Rows are points. The last column is the point's height on a tilted bowl or saddle (a function of degree 2), plus a little noise. Count its main directions that bend up, bend down and stay straight.

Points (10 x 3):
[[ -9  16   1]
 [-13  25   6]
 [ 33  33  41]
 [  5  60  60]
 [ -7  -3  -8]
 [ 48 -40  47]
 [ 44  20  44]
 [-22 -54   4]
 [ 19  -4   5]
 [  9 -19  -3]]
Directions: 2 up, 0 down, 0 straight

Points:
[[-20  -6 -43   8]
 [ 16 -54   3  16]
 [  0   7  17  -7]
 [ 13 -19  23  -6]
 [ 16 -27   1   3]
 [-31  15 -36  15]
 [ 40 -60 -17  54]
 [-27 -15  22 -38]
 [-18  30  16   6]
 [ -1 -29  19 -20]
 [ 21   3  27  10]
 [-32 -10  30 -46]
 [-41  -7  12 -29]
 [ 10 -37  -1   2]
 [-35  -8  42 -60]
 [ 21 -17  36   2]]
Directions: 2 up, 1 down, 0 straight

Points, 22 rows:
[[  8 -10  30 -40   2]
 [ 11  -6 -30  36 -19]
 [ 23 -15  -2 -15   6]
 [ 42 -18 -24  -2  -7]
 [-30 -24  18  21 -12]
 [-17  -7 -20  12  -9]
 [ 26   2 -53  -2 -21]
 [ -3  -9  16 -17   4]
 [ 34 -60  -9  15  -8]
 [ -9  13   7 -24 -13]
 [ -2  15 -17   9 -14]
 [  2  -4  39  17   7]
 [ 32 -18  27  -4  17]
 [ 27  18 -42  11 -28]
 [ 11   5 -23  25 -14]
 [  4 -13 -29  12  -5]
 [ 23 -13   8 -12   9]
 [ 12  -6   1   3   5]
 [ -4  10  18   7  -4]
 [-13  28  28  29 -29]
 [-13   3   8  32 -16]
 [ -3  56  -7  27 -60]]
Directions: 0 up, 3 down, 1 straight

Points (41 x 7):
[[ 17 -23  54  28 -23  10  32]
 [  6  20  -9 -28   9  25 -30]
 [-29 -23  -8  15  -6  19  23]
 [-25   2  15  -8   3   8  -3]
 [ 25 -18 -29   6  11   1  18]
 [-31   0   6  10   9  19   5]
 [-24   7   8 -16   4 -13  -7]
 [  2 -21  -2 -23  20 -16   8]
 [ -7  12 -15  -2 -19 -14   0]
 [ 36  12  14 -11 -11  -9   4]
 [  6 -11  -4  15  -8 -31   7]
 [  8 -12  -5  29 -13  -9  26]
 [ 10 -14  -4 -31   8   7   4]
 [ -4 -22 -32  37  -6 -22  50]
 [  5  23  -7 -21  27   2 -25]
 [  0  23   9  37  21  36  45]
 [  8   6  20  23  17   5  19]
 [-20  26   4  10   3   0  -5]
 [-46  21   4  -5 -24  27   5]
 [-12  -4   2 -13   0 -12  -4]
 [ 23 -14  -5   9 -12  10  21]
 [ 33  -8   5   6 -14  -8  12]
 [  4   9  -6 -44  -7   1 -11]
 [-31 -19 -42  17   3 -36  42]
 [  3  10  30  53 -29   0  60]
 [-12 -18 -11  18 -16 -14  20]
 [-43 -15  17  13 -12 -23 -14]
 [-31  33 -29  13 -30  31   1]
 [-38  25  13 -30   3  30  -7]
 [ 26   1  15   8   7  -7   8]
 [  9  -3  -5   9  -8   2   8]
 [  7 -21  -2  21  -1  28  42]
 [  3  10   5 -16 -26   6   2]
 [-28 -14   4  40 -13  13  37]
 [  7   2   4  14  24 -15  -1]
 [  2  -9   7  16 -17  21  29]
 [ 16   2  59  12 -23   1  31]
 [-33 -20   1  -6  60  42  47]
 [  7 -55 -20   3  -8  -3  39]
 [ 11  -6 -24  -5 -15   1  -1]
 [  6  13  14 -21 -48 -16  23]]
Directions: 3 up, 1 down, 2 straight

Points (63 x 9):
[[  7 -30 -24  12   0   7  20  19   6]
 [-13   2  20   4 -50  27   1   6   3]
 [-21  -3  22  -4 -10 -37  -9  20  25]
 [ -6   5   1 -31  -1   6  15   2   2]
 [ 12  25  24  10 -15  26  17  -4   9]
 [ 19 -15 -18 -21  -7  19  -7  -6   9]
 [-46  -1   6  31  21  27  -5  -3  60]
 [ 20  13   6 -25 -16   2  14 -30  17]
 [-16 -29  13  -5 -12 -31  43   4   8]
 [ 33   3 -20  29   5   0   8   0  11]
 [-31   5   1  -7  -4  18   1   0  19]
 [-17   7  20  -1 -39  18 -12  -3   3]
 [  3  13  22  -5   9 -28 -11 -18  24]
 [-17   8   9   3   2  -7  19  -2   7]
 [ -6 -24  -7  15  10 -22  16  -3   9]
 [-58  -1  -3 -10  11 -25 -10  21  53]
 [ 13  -8  -5   0  -2   3 -17  -5   5]
 [-15  -2  22  15  41 -36 -12   8  33]
 [ 21 -14 -35  -3  -1 -25  -6  17  11]
 [  5  -6  20  11  10  12  -4 -16  19]
 [-10  24   6  36  17  14  26   0  18]
 [ -3   5 -10 -15  -1 -14  10 -18  13]
 [ 16  15  -9  31 -22 -16 -24   8  10]
 [ -2 -31  32  -4  10 -19 -20  34  27]
 [-22  -1   2  23  10 -15  -1   1  19]
 [ -5   8 -32   8 -12 -12  11 -24  22]
 [-34  -1  20  13 -21  32 -30  34  24]
 [ -9  12   3  14   8 -21  23  -6   6]
 [ 19 -43  17  48   8 -15  -4  29  18]
 [-11  10  -6  15  -1   5  -2 -11  16]
 [  2  12  41 -20 -20 -11   8  20  -4]
 [ 32  -4 -25  -3 -19  43 -22   7  10]
 [ -9  18  -5  12 -13  14   5 -22  21]
 [ 18 -13  11   4 -11 -14  -2 -34  24]
 [ 14  -1  10   4 -36 -19  20  18   2]
 [  4   1  -9  -5   2  -7  -6 -60  41]
 [ 33 -21 -22  -4 -26   5  16   0  13]
 [ 14  -2   6  54 -12 -19 -17   1  19]
 [-34 -24  17  32 -16  42  13  10  42]
 [ 31  46  43  -4   0  20  -6 -24  32]
 [  4 -11 -17 -14   0 -18  19 -15  13]
 [ 11   1  16  22  34 -37  -3  24   8]
 [-10  -1   5 -26  14 -10  -1 -10  16]
 [ -9  33 -35  23  15  36  22  -8  57]
 [-17 -37  14 -11 -11  -3  15 -39  42]
 [ -6  -9 -32 -21  32 -32  36   4  12]
 [  4   0 -22  -4 -18  -4 -20 -11   2]
 [-23  -7 -24  -1  43   9 -27  -4  52]
 [  6  -6  -5  11  46  22  17   0  24]
 [  6 -12  21  -1  26  17  15  34  -3]
 [ -5   9  -6   5  12  -3   2 -25  22]
 [ 29   9 -19 -41   5  12  16  15  12]
 [-22  -3  19   4   7   6   5  -4  16]
 [  4  11   4 -11   9 -20  15 -28  19]
 [-14  -2  13  17 -32 -38  31 -23  35]
 [ 19  40  27 -16 -10  -1  13  15  -2]
 [ 13  24  41  -3 -16  42  -1   6   7]
 [-17 -15  14  12  49   3  -4   1  35]
 [ -4 -17  -8  -3 -32  29  12  17   3]
 [  9  44   0   7  23   3 -48  14  40]
 [ 22  -4 -23  34  18 -24 -13  21  10]
 [ 14 -25  14   7  15 -21  17 -11  11]
 [-11  -6  13   6   6  -3 -35   2  19]]
Directions: 6 up, 1 down, 1 straight
